Every row gives one point. Any point is a mix of the corners, with weights that add up to 1. It lies inside the corners' shape when no weight is negative. Say inside or outside, and name the corners with a negative weight.
In the rows, zero is written as 128.

Corners:
(1): [107 131]
(2): [ 96 166]
(3): [163 121]
Points:
[100 163] => inside
[100 159] => inside
[ 89 161] => outside (3)
[ 76 149] => outside (3)

Corners:
(1): [145  94 115 105 153 101 140 129]
(2): [126 154  94 122 148  99 133  93]
(3): [123 114 110 115 151 120  92 149]
(4): [117 124 142 139 156 159 132  99]
(5): [112 147 176 184  82 119 154 160]
(6): [168 119 128 126 105 128 108 131]
(7): [113 121 115  87 121 141 130 115]
(8): [147 177 249 160  90 149 152 221]
(9): [125 143  98 144 136 163 161 136]
Points:
[127 133 152 145 128 119 147 149] => outside (6, 7)
[138 126 164 152 127 157 140 127] => outside (2, 3, 7)
[126 152 118 136 121 120 132 130] => outside (1, 4)
[137 135 161 141 117 131 138 152] => inside
[131 125 164 137 115 143 135 159] => outside (2)

Corners:
(1): [ 95  68 165 105 105 132 120 160 181  77 103 123  89 130]
(2): [115 148 166 153 140 126 107  47 125 127 100 172 109 110]
(3): [ 68 143 162 112 126  94 160 100 105 133 148 217 132 130]
(4): [150 156 116 135 103 124  99 175 125 134 128 174 123 128]
(5): [ 92 138  37 104 120 113 168 104 194 113 167 133 149 133]
(6): [168  86 122  87 143  94 157 122 123 158 103 127  67 150]
(7): [ 67 154  99 151 249 100 101 110 175 105  93 144 108 127]
(8): [190 152 173 148  88 127 159 127 112  75 154 180 117 142]
(9): [159 128 122  91  98 139 127  78 114 123 125  92  87 192]
(10): [133 123 165 102 142 159  88 116 202 136  92  96 144 164]
(11): [145  95 149 165 107  90 137 180 102 136  76 144 163 147]
(12): [122 109 142 173  93 164 130 147 185 155  91 149 144 185]
(13): [117 117 151 126 106 172 151 149 147 187 147  67 114 134]
(14): [104  87 142 148 106 134 101 149 143 171 190 148 132 136]
(15): [133 139 130 157 210 183 161 107  55 114 123 187 120  86]
Points:
[137 120 133 126 101 137 140 124 141 132 132 139 126 151] => outside (7)
[109 140 142 136 138 142 125 113 152 124 135 146 117 135] => outside (6, 11)
[117 118 135 137 137 127 139 135 144 125 125 160 124 123] => outside (9)
[124 117 149 123 122 143 128 133 155 132 122 120 118 141] => inside
[123 120 141 146 139 125 133 142 135 133 113 152 133 127] => outside (9)
[127 121 159 141 136 141 122 126 127 135 115 146 116 137] => outside (5)
[114 123 124 107 107 125 129 115 182 129 147 127 104 153] => outside (11, 15)

Corners:
(1): [133 112 117 123 150 142 166 145 114 160 146 124 132 141 132 134 129 131
 158 143]
(2): [139 135 125 142 155 127 126 126 117 130 134 124 125 107 141 131 120 105
 121 139]
(3): [136 103 150 109 118 114 127 140 118 143 105 145 109 109 127 109 142 112
 123 131]
(4): [142 138 116 111 129 152 147 137 121 108 103 163 141 116 131 133 145 158
 152 151]
(5): [138 110 118 116 161 147 119 126 151 126 114 148 136 115 100 113 146 122
 143 134]
(6): [ 23 119 115 145 126 136 128 129 117 139 139 150  81 114 131 138 132 102
  95 138]
(7): [129 108 131 112 114 144 171 128 133 125 148 137 125 108 135  75   7 114
 157 182]
(8): [118 119 113 124 118 113 125 129 132 108 149 141 138 131 131 109 114 100
 135 123]
(9): [134 115 138 125 143  88 139 121 136 127 134 154 137 136 120 142 100 107
 139 168]
(10): [141 113 145 119 129 132 121 214 137 138 134  91 116 126 109 140 133 172
 140 129]
(11): [122 150 110 128 129 127 125 117 126 143  94 122 107 139 126  90 137 106
 118 140]
(12): [141 114 120 128 133 139 128 134 132 116 126 127  66 142 125 139 142 151
 130 140]
(13): [ 93 135 181 121 117 137 121 115 114 126 150 140 112 125 126 107  87 110
 135 124]
(14): [142 130 104 140 114 134 153 122 123 117 133 129 137 109  98 126 118 139
 135 138]
(15): [142 121 115 125 115 137 115 121 158 155 152 142 138 135 126 133 136 113
 112 136]
(16): [137 111 135 140 122 144 158 124 205 112 138 151 113 122 133 114 115 154
 143 127]
(17): [133 158 111 161 147 133 126 151 114 131 127 169  99 147 111 111 137  99
 143 141]
(18): [135 119 131 118 120 116 122 125 168 132 151 152 112 114 128 119  98 161
 167 124]
(19): [134 109 123 116 123 152 123 125 152 139  68 156 129 124 128 135 132 111
 149 122]
(20): [136 105 106 155 115 125 132 131 115 131 143 128 140 138 128 103 106 169
 108 136]
(21): [125 106 104 172 116 115 132 118 132 114 142 149 129 124 136 128 133 134
 158 189]
Points:
[115 117 121 122 131 143 140 137 137 127 134 122 125 124 126 128 108 139
 125 141] => outside (3, 17, 18, 21)
[133 108 118 123 124 132 143 129 147 127 130 133 129 116 129 119 107 135
 138 150] => outside (13, 17)
[126 120 113 132 129 129 136 134 135 131 126 140 119 123 124 124 125 129
 134 146] => outside (13)
[125 126 127 137 112 127 138 139 126 125 124 141 127 122 130 120 115 125
 128 145] => outside (1, 5, 12, 18)
[112 116 136 135 125 119 127 131 133 124 126 136 105 120 121 109 103 115
 133 138] => outside (1, 4, 15)

Corners:
(1): [107  44 152 141 174 163 128 104 130 133 112 126 110 147  79 174 149 192
 151  89]
(2): [127 156 173 104 154 179 143 164 166 103 190 157 162 134 133 127 125 118
  92 149]
(3): [122 152 183  70 191 129 178 107  85 191 134 110 157  88 154  67  88  78
 119 127]
(4): [115  77 149  77 104  64  97 111 166 126 116 149  69 122 110  79 111 177
 180 134]
(5): [100 115 115 124 139 143 139 134 112 116 175  79  88 153 128 175  85 118
 161 164]
(6): [ 95  62 138 146  91 174 137  87 124  99 137  56 106 112 124 181 118 167
 156 141]
(7): [152 143  81 154 170 182 185  73 115  96 143  99  82  83  98 104  92  74
 105  98]
(8): [100  92 123 128 122 161 144  89  74 100  71  91 105 184 104 117  90 152
 125 165]
(9): [129  93  85  71 154 136 153 136  92 140  94 130 160  72 147 107 120 143
 110 123]
(10): [152 131 184  69 157 178 107 169 180 112  97 140 174 102 123 161 125  80
 122  82]
(11): [165 154  94  96 149 159 167 138 189 127 159  59 163 154 120 103 129 129
 112 110]
(12): [100 106 105 142 150 178 194 111 185 110 161 164 174 198 155 134 190 126
 103 133]
(13): [ 88 103 162 109 161 158  82 120 104 182 149 101 103 168 152 106 160 159
 153  92]
(14): [182 153  69 146 204  84  89  93 179 174 136 107  90 114  92 130 118 125
 108 145]
(15): [135  92 107 160  89 104 102 177 170 186 121 171 171 155  92 107  91 113
 142 159]
(16): [ 92 116  93  84 129 130 159 180 183 170  80  70 135  87  77 110 160 137
 123 112]
(17): [132  71 180 156 129  94  92 176  68 123 136 168 135 137 133 162 147 133
 191 171]
(18): [153  41 164  89 102  63 118 120 128  75 142 168 131 102 134 172 110 105
  92 121]
(19): [150 127 164  70 112 126 124 157 109 173  77 136  87  74  92 162 113 167
 148  72]
(20): [170 131 116 163 184  91 163 145 144 134 135  82  88 127 174  75  86 173
 120 118]
(21): [176  50 134 109 154 131 117 141 128 172 153 125  58 131 154 145 152 142
 144 164]
Points:
[ 90 172 118 130 166 194 157 130 122 132 150  99 205 145 139 103 131  68
 121 150] => outside (1, 4, 18, 19, 20, 21)
[137 130 118 107 142 140 141 133 153 138 138 113 130 121 125 112 113 114
 115 129] => outside (1, 17)
[120 112 138 123 154 107 121 102  97 118 178  66  71 138 149 103  99 117
 143 169] => outside (1, 9, 10, 12, 15, 19)
[118 145 110  94 124 141 141 135 177 147 129 117 154 101 101 110 106 104
 108 111] => outside (1, 8, 17, 20, 21)
[104  82 131 125 136 136 136 116 116 137 138 135 108 141 121 138 136 141
 138 145] => outside (10, 11, 20)
[115 106 134  97 128  93 119 104  88 116  93  95  74  73 129 118  85 144
 149 129] => outside (1, 2, 11, 12, 15, 21)
[136 115 130  97 147 125 136 143 137 138 125 126 127 119 125 118 121 120
 120 123] => outside (1, 6)
[141  97 142 111 142 124 145 127 132 124 113 144 130 102 122 130 115 118
 116 129] => outside (5, 11, 13)

Corners:
(1): [159 116 123 122 148 124 133 146 144 181 107 126 116 123 132 135 134 106
 101 151]
(2): [134 156 137 133 127 122 126 121 142 111 125 137 106 147 121 113 131 124
  99 127]
(3): [139 116 156 133 127 142 123 114 128 121 149 140 124 144 114 129 118 107
 114 122]
(4): [148 122 146 128 154 141 133 121 143 144 136 135 115 139 157 114 144 108
 128 103]
(5): [136 129 131 107 122 133 134 130  84 110 136 129 118 149 148 104 124 130
 120 118]
(6): [ 79 141   7 108 132 126 109 126 129 142 127 130 142 135 144 127 135 121
 119 103]
(7): [123 122 149 137 121 146 141 114  69 183 109  83 125 143 188 116 129 105
 113 162]
(8): [125 136 109 142 161 118 119 141 129 115 138 119 109 148 117 144 141 127
 115 121]
(9): [139 149 114 133 126 122 142 130 155 117 135 131 105 146 119 134 156 104
 149 139]
(10): [157 140 137 125 124 141 141 136 148 108 113 117 119 123 129 141 129 110
  99 108]
(11): [139 102 153 134 127 106 135 117 148  99 140 125 114 152 146 140 123 133
 109 111]
(12): [143 118 149 135 129 110 124 127 144 134 118  94 103  89 128 123 127 105
 108 134]
(13): [142 126 146 114 148 128 133 118 135 148  45 133 119 147 128 134 160 103
 134 112]
(14): [155 131 154 147 116 127  94 145 141 121 140 142 108 148 119 126 133 128
 126 103]
(15): [137 123 156 140 127 129 138 116 111 121 128 138 114 105 167 140 122 129
 112 131]
(16): [122 114 137 139 133 141 134 117 144 105 138 131 123 138 128 114 167 172
 111 106]
(17): [138 131 116 132 140 138  74 153 150 106 142 126 121 151 126 128 118 130
 126 144]
(18): [149 166 135 118 131 117 128 127 127 110 138 133 132 147 145 128 208  97
 106 143]
(19): [ 87 127 131 115 126 132 137 150 133 130 131 149 139 150 155 112 155 117
 117 111]
(20): [154 160 129 139 145  83 146 120 139 119 135  90 162 108 135 133 138 131
 100 139]
(21): [105 130 120  91 145 124 140 120 131 188 134 105 117 143 147 143 125 135
 120 115]
Points:
[135 133 127 132 137 125 125 132 133 123 132 126 115 142 131 130 139 122
 119 122] => inside
[137 132 130 135 131 124 124 130 132 119 127 125 124 131 138 125 138 118
 114 126] => outside (21)
[131 129 134 122 135 122 130 125 135 140 128 115 118 130 136 131 132 120
 114 123] => inside
[152 131 157 135 135 125 131 123 131 127 129 119 115 135 135 128 136 124
 114 128] => outside (6, 19)

Corners:
(1): [139  81  71 135 124 151 179 145 123 126 115 153 101 100 109  93 126 149
 145 145]
(2): [150 165 113 230 158 185 168 152 118  78  83 144 115 156 135 169  72 151
 133 143]
(3): [150 104 148  89  95 110 125  75 188 125 204 149 143 202 158  87 169  90
 139 123]
(4): [128  50  93 129  93 129 125 141  75 156 198 112 155 104 132 133  93 103
 136 149]
(5): [197 112 193 120  97  62 141  98 193 174 131 168 150 160 210 125 198 115
 110 110]
(6): [109  87 164  91 138 132  87  78 184 164 105 115 214 190 185  68 151 118
  88  87]
(7): [ 88  79 134 115 168  97 122  79 173 161 147 182 121 176 206 121 200  67
 117  65]
(8): [100 164 117 140 154 153 144 231 117 143 101 114 105 132 101 137 130 111
 180 144]
(9): [124 103  70 135  86  88 100 167 108 153 142 158 132 114  96 118 143  71
  77 130]
(10): [129 161  41 103 170 158 177 183 114  54  90  80 106 109  79 168 114 157
 125  96]
(11): [101 181 115 162 163 173 186 134  95 118 109 113  79  85  98 139  71 119
 102 173]
(12): [110 155  96 117 154 143 124 138  80  91  75 126 129 126  61 160 145 174
 141 179]
(13): [108  81 124 125 134  50 128 165 117 103 143 153 185 114 114  87  74  97
 108 182]
(14): [118 159  89 171 168 161 147 134 112 127 141 134 176  64  59 145  97  80
 158 145]
(15): [ 87 179  52 186 179 135 232 163 111 131 101 121 130 147  90 164 111 150
 163 147]
(16): [187 119 113 131 173 125 101 111 180 128  48 114 114 155 136 174  85 119
 181 142]
(17): [133 163  52 135 131 167 150 134  98 108  97 132 112  66 118 118  64 159
 155 137]
(18): [169 129 130 146 186  87 133  81 122 141 128  89 103 136 110 111 144 117
 131  80]
(19): [ 65 130  91 183 128 153 160 157 101  76 109  43 103  79 114 141 116 162
 177 150]
(20): [154 124 167 136 125  91 100 135 177 166 144 145 155 150 117 162 128 185
 144  82]
(21): [149 120 110 121 155  93  89 124 213 162 180 112 153 161 174 103 178 142
  76 136]
Points:
[118 122 103 132 140 119 135 147 124 133 118 123 132 113 116 129 126 127
 134 132] => outside (2, 3)
[121 128 120 135 139 111 124 126 139 145 135 124 146 127 123 127 131 111
 137 136] => outside (1, 2, 10)
[135 128 114 144 143 114 139 129 135 140 133 148 129 134 124 134 128 123
 135 137] => outside (6, 10, 19)
[121 131 107 140 140 125 142 144 131 127 135 127 134 126 123 123 132 124
 125 130] => outside (16)
[121 128 105 135 144 127 146 133 132 124 129 127 132 127 126 127 131 123
 130 121] => outside (16)
[123 102 131 142 126 102 137 132 126 133 140 136 140 154 144 110 141 114
 109 142] => outside (10, 14, 16, 17, 20)
[106  99 120 154 130 110 125 107 134 141 171 132 156 138 127 103 139 110
 105 136] => outside (5, 8, 10, 16, 17)
[142 126 116 146 138 108 112 145 145 144 101 119 135 148 142 158 137 150
 136 105] => outside (1, 3, 11, 13, 14)

Corners:
(1): [131 153 128 168 130 171 112 132 114  75 161 112  71 103  93 163  84 170
 100 116]
(2): [119 147 134 115 166  99 146  98 156 118 116 150  89 119 136 154  89 109
 171 176]
(3): [155 158 153 142 137 107 129  87 147  12 136  68  56  87  93 141  59 166
  40 109]
(4): [116 102 132 171  96  94  46 122 121 100 134 122 107 150 100  66 108 151
 159 148]
(5): [124  88  67 113  59 187  77 147 153 170  65 178  70 113 124 143 122 132
 146 146]
(6): [152 134 178 147 184  91 167 132  54  83 112 157 109  91  90 132 143 116
 112  72]
(7): [ 97 138 122 103 109 175  53 144 158 124  71 157 138 181  78 145 150 139
 132 125]
(8): [103 163 169 147 133  95 144 106 202 117  84 168 114  96 128 147  95 149
 156 129]
(9): [144 160 147 155 130  96 106  40  92  62 190 114  52 100 117 106  69 106
  73  63]
(10): [ 79 112 135 144  47 171  29 219 112 185  98 122  88 153 140 156 143 112
 111 128]
(11): [140 155  96 182 144  47 136 117 191 102  90 149 119 155 115  95 121 140
 144 135]
(12): [151 124 111  99 112 115 114  92 112  76 147  99 136 118  96 152 104 166
 109  98]
(13): [106 141 149 104  73 112 145 109 151  97 177 110 101  88  73  80 102 112
 116 117]
(14): [170 194 161 129 176 135 143 102 116 111 144 106  60 109 123  90  60 161
  47  97]
(15): [157 102 157 151 134  98 201 137 170 159  95 153 111 148 108 130  82 107
 167 138]
(16): [124 111 140 143  68 141  63 213 164 110 102 159  92 154 160 121 163 128
 126 103]
(17): [ 88  69 125 144 118 178  52 199 153 176  89 170 107 161 133 170 207 151
  85  99]
(18): [196 181 136 177 155 131 153  86  85  68  96 148 128  92 170  74 165 111
 122 122]
(19): [ 89 161 127 152 133 139 109 126 133 109  70 198 150 157 153 135  89 137
 138 192]
(20): [ 78  88  92 103  74 223  95 200 162 130  69 108  94 109 149 144 122 124
 127 116]
(21): [173 165 162 127 163 149 134 120  93 103 143 135 129  59 113 121  80  82
  77 105]
Points:
[121 106 116 124  98 150  82 161 152 126 124 116  96 138 104 142 121 150
 107 116] => outside (6, 8, 9, 18, 19)
[119 140 149 115 122 128 139 115 132  96 120 126 123 104 108 135 115 117
 116 113] => outside (1, 4, 5, 11, 14, 16)
[136 161 136 151 145 126  92 106 129  67 129 141  96 123  99 138  90 174
  80 107] => outside (2, 10, 13, 15, 18, 20)
[121 134 144 143 127 123 117 131 141 112 106 146 106 116 118 130 118 135
 126 118] => inside
[132 142 142 147 130 125 119 131 124 106 121 138 113 124 116 120 117 130
 113 109] => outside (2, 3, 5)
[128 120 124 132 114 138 101 135 134 113 117 135 106 127 116 140 124 143
 113 114] => inside
[124 128 120 130 112 142 104 131 142 121 101 147 102 127 119 133 115 135
 124 128] => inside
[137 134 136 133 127 115 125 116 145  99 121 132 100 110 111 117 112 129
 116 113] => outside (1, 10, 19)
[119 123 130 134 113 126 112 135 145 115 109 143 108 123 111 138 110 129
 132 126] => outside (14, 18)
